Each row of a before or after table is a point. One or more steps were done to the points. Then noise was added and the rows were shuffled. The steps act on columns, c1 being the first. What was done? A step turns or swaps two columns, mirrors them in a line or flattens them onto one, adds a multiple of one to another, or multiplies or shifts one. Angles are multiples of 10 degrees, from the lower column toward the higher: turns from -170 to 170, lines from 10 to 170 but not 90. Use the fewest steps. Two steps may share a column if one is a turn and the other turns, adds or multiplies; they go together, in the order done. Otherwise the lowest column goes first.
In the rows, 128 means zero.

Before (13 x 3):
[[100 118 117]
 [167 118  90]
 [167 109 116]
 [119  84 139]
 [ 98 115 112]
 [107  78 117]
 [146 108 131]
 [109 142 113]
 [129 142 108]
 [151 100 149]
 [121 133 108]
 [134 111 151]
 [163  93 140]]
After (13 x 3):
[[122  59 150]
 [138  81 170]
 [118 112 107]
 [137  95 134]
 [145 111  49]
 [122  49 106]
 [127 152  87]
 [125 135  86]
 [131 101 173]
 [115 109  97]
 [124 150 100]
 [144  70 150]
 [145  94 110]]
Steps: multiply c1 by 0.4; multiply c2 by 1.6; multiply c3 by 2

Before (12 x 9):
[[122 107 103 120 118 136 148  84  82]
 [137 107 116  26 130 149 116 138 133]
 [143  97 154 155 118  71 152 129 107]
 [157 232 150 150 156 143 158 155 152]
 [116  88 127 158 116 146 117 107 149]
 [177 118 122 153 115 136 144 125 138]
 [131  95  90 143 130 131 119 148  95]
 [101  95 149  97 154  99 151 142 130]
 [153 109 164 105 130 146 124 152 114]
 [137 178 144 163 144 151 240 145 130]
 [185  91 143 130 171 141 114 109 146]
 [131  86 134 145 128 142 115 112 100]]
After (12 x 9):
[[167 114 139 117 171 153 114 119 113]
 [164 114  91 132 130 109 120 140 164]
 [169 120 103 158 117 149 149  90 165]
 [ 95 111 121  93 116 154 117 119 126]
 [167 124 121 102 116 135 145 126 132]
 [130 120 108 214 131 138 116 146  72]
 [160 111 129 127 127 149 116 122 162]
 [168 120 156 156 131 142 124 163 128]
 [132 170 143  97 157 133 159 162 118]
 [100 115 158 155 155 104 151 130 111]
 [135 149 135  98 143 143 241 156 144]
 [164 116 172 114 119  88 152 108 160]]
Steps: add -1 times c9 to c1; turn c4 and c9 by 150 degrees; multiply c2 by 0.4; turn c3 and c6 by 20 degrees; turn c6 and c8 by 30 degrees

Before (8 x 14):
[[106 147 120  91 117  73 151 144  68 140 151 107 157 118]
 [130 117 140 127 118  96 144 108 162  99 137 130 101  83]
 [176  94 136 116 236 112 129 142 137 197 124 100 128 120]
 [126 134 135 144 129 105 170 153  98 160 127 140 147 108]
 [194  93 160 118 195 148 140 135 133 184 143  93  79  98]
 [106 101 111 138 119 102 122 113 108  64 112 126  99 108]
 [102 114 112 114 146 138 131  96 145 118 101 144 106 165]
 [111 103 157 111 129 100 145 114 113  95 109 149 128 148]]
After (8 x 14):
[[ 93  93 144 123 237 113 129 114 120 199 124  87 130 121]
 [154 147 182  95 118 108 152 106 136 142 151 117 105 190]
 [152  99 132 100 118 128 118 149 116  66 110 131 151 155]
 [123 134 119 104 131 110 169  99 120 159 128 143 117 163]
 [138 104 149 124 130  90 144 141 151  94 111 152 126 138]
 [ 76  93 128 162 198 105 140 138 102 184 145  75 175 130]
 [122 116 137 104 118  97 144 158  75  99 138 129 147 111]
 [151 114 142 132 146 149 133 167 153 118 101 152 138 102]]
Steps: mirror c1 and c12 in the line at 100 degrees; turn c3 and c6 by -60 degrees; turn c3 and c4 by 110 degrees; turn c8 and c13 by 160 degrees; turn c9 and c14 by -110 degrees
